Every row gives one point. The points of each table are mixes of a few directions, plus a little noise. How many directions does each table use, and how many do they share? Where both have some left over, give the other angles between the two spaces (their principal angles), to ten degrees, smallest first.

First:
[[-.16,.16],
[.18,-.17],
[.34,-.33],
[.11,-.11],
[.64,-.62],
[-.78,.76],
[-.32,.31]]
Second:
[[-.09,.09],
[.72,-.70],
[-.51,.49],
[-.33,.32],
[.21,-.21]]
Directions: first 1, second 1, shared 1

First:
[[-.05,.26,.32,.13],
[-.02,.57,-.01,-.94],
[.30,-.49,.29,.34],
[-.31,.09,-.20,.46],
[.15,-.76,-.71,-.05],
[.29,-.06,-.01,-.69],
[-.16,-.27,-.16,.74],
[-.20,.69,.47,-.02]]
Second:
[[-.02,-.19,.00,-.11],
[.13,-.34,.04,-.04],
[-.80,.37,-.15,-.70],
[.83,-.13,.14,.84],
[.43,-.29,.10,.33],
[-.70,.16,-.13,-.70],
[.13,.45,-.01,.38]]
Directions: first 3, second 2, shared 1; angles 50

First:
[[.26,-.01,-.06,-.01,-.18,.33,.27,-.07],
[-.59,.17,.07,-.18,.22,-.33,-.29,.84],
[-.59,.09,.11,-.06,.31,-.57,-.47,.42],
[.65,-.19,-.06,.20,-.23,.32,.29,-.94],
[.52,-.07,-.10,.04,-.30,.54,.44,-.31],
[.25,.01,-.07,-.04,-.19,.35,.29,.03],
[-.28,.03,.06,-.02,.15,-.27,-.21,.19],
[.34,.02,-.09,-.04,-.25,.47,.37,.02],
[-.57,-.05,.18,.09,.45,-.87,-.69,-.17]]
Second:
[[-.43,-.45,.57,.01,.04,-.11,.13,-.55],
[.38,.20,-.29,.47,-.14,.05,-.10,-.21],
[.10,-.22,.23,.55,.49,.14,.22,-.45],
[-.30,.23,-.23,-.59,-.47,-.52,-.55,.35],
[.21,-.11,.07,.07,-.41,.48,.42,-.17],
[.05,.37,-.37,-.13,.52,-.36,-.43,.60],
[-.31,-.19,.27,-.53,-.14,.08,.20,.21],
[-.06,.04,-.03,.12,-.02,-.27,-.25,-.17],
[.76,.46,-.61,.63,.06,.26,-.05,.10],
[-.35,-.29,.42,-.60,.07,.23,.40,.29]]
Directions: first 2, second 4, shared 1; angles 30

First:
[[.10,-.07,.42,.23,-.51,.05,-.76,-.53,-.21,-.29,.39],
[-.11,-.26,.39,.09,-.58,.06,-.52,-.33,-.05,-.51,.39],
[-.66,-.47,-.13,-.41,-.13,.03,.72,.63,.54,-.61,.00],
[-.08,-.08,.00,-.06,-.05,.00,.08,.08,.06,-.09,.01],
[-.01,.14,-.34,-.15,.46,-.06,.55,.37,.13,.31,-.33],
[.42,.31,.05,.26,.11,-.02,-.45,-.40,-.35,.43,-.02],
[-.08,.16,-.54,-.26,.74,-.06,.94,.64,.24,.50,-.51],
[.16,.01,.26,.19,-.30,.03,-.56,-.40,-.20,-.10,.23],
[.24,.24,-.11,.09,.30,-.04,-.01,-.06,-.14,.40,-.16]]
Second:
[[.91,.38,.52,.41,.40,-.08,-.70,-.17,-.35,-.13,.49],
[.43,.14,-.35,.60,-.29,-.20,-.40,-.58,-.63,.47,-.56],
[.64,.19,.11,.74,.48,-.59,.02,-.09,.03,-.05,-.28],
[.08,-.02,.07,.10,.02,-.05,.03,-.07,.04,-.08,.08],
[-.36,-.31,-.20,-.20,-.26,.01,.37,.40,.15,-.35,-.12],
[-.35,-.29,-.12,-.29,-.27,.14,.28,.30,.14,-.33,.06],
[.03,.03,.00,-.02,.16,-.10,.09,.23,.10,-.10,-.05],
[-.55,.18,-.01,-.81,.05,.41,-.07,.30,.10,.34,.16],
[-.83,-.28,.01,-.59,-.30,.48,.41,-.30,.42,.24,.24]]
Directions: first 2, second 5, shared 1; angles 30

First:
[[.11,-.05,-.08,.02,.14,.00,-.05,-.07,-.03,.00,.10,.05,-.01,.22],
[.15,-.08,-.18,.02,.16,-.15,-.15,-.03,-.01,.06,.19,.00,.06,.39],
[.15,-.08,-.24,.00,.14,-.27,-.21,.04,.00,.11,.25,-.07,.10,.49],
[-.02,.03,.47,.07,.18,.94,.46,-.55,-.16,-.34,-.40,.46,-.36,-.66],
[-.13,.06,.02,-.03,-.20,-.14,.00,.19,.06,.04,-.05,-.13,.05,-.17],
[.14,-.06,-.01,.04,.23,.19,.01,-.23,-.07,-.05,.05,.16,-.08,.16],
[-.36,.17,.04,-.10,-.57,-.44,-.01,.55,.18,.13,-.14,-.40,.19,-.43],
[-.12,.06,.09,-.02,-.15,.01,.07,.08,.02,-.02,-.10,-.04,.00,-.24],
[.07,-.03,-.14,-.01,.04,-.21,-.14,.08,.02,.07,.14,-.07,.07,.27],
[.10,-.05,.00,.02,.16,.14,.01,-.16,-.05,-.06,.03,.12,-.06,.10],
[-.09,.04,.03,-.02,-.12,-.07,.01,.11,.04,.01,-.05,-.08,.03,-.13]]
Second:
[[-.18,.03,.15,-.10,-.17,.34,-.23,-.12,.09,-.29,.05,-.05,.45,.18],
[-.01,.04,-.08,-.18,-.08,.02,.09,-.05,-.06,.16,.06,.16,-.11,-.04],
[.39,.22,.42,.82,.30,-.31,.18,.20,-.10,-.14,-.37,-.01,-.12,-.07],
[-.04,-.09,-.22,.13,-.01,-.36,.23,.39,-.16,.09,-.12,.19,-.32,.12],
[-.17,-.39,-.04,-.09,.12,.18,.06,-.46,.28,.10,-.04,-.38,-.30,-.01],
[.06,.13,.03,-.30,-.06,.30,-.11,-.05,.05,.06,.26,.12,.11,-.20],
[-.05,.04,.00,-.19,-.12,.26,.09,.03,.00,.07,.11,.25,-.12,-.06],
[.19,.33,.05,.28,-.07,-.50,.11,.09,-.36,.08,-.26,.21,.12,.15],
[-.11,-.14,-.15,-.19,.01,.03,-.17,-.03,.09,-.04,.13,-.18,.13,.01],
[-.08,-.18,-.15,-.19,.09,.04,-.24,.00,.16,-.07,.19,-.29,.15,-.06]]
Directions: first 2, second 6, shared 0; angles 30, 80
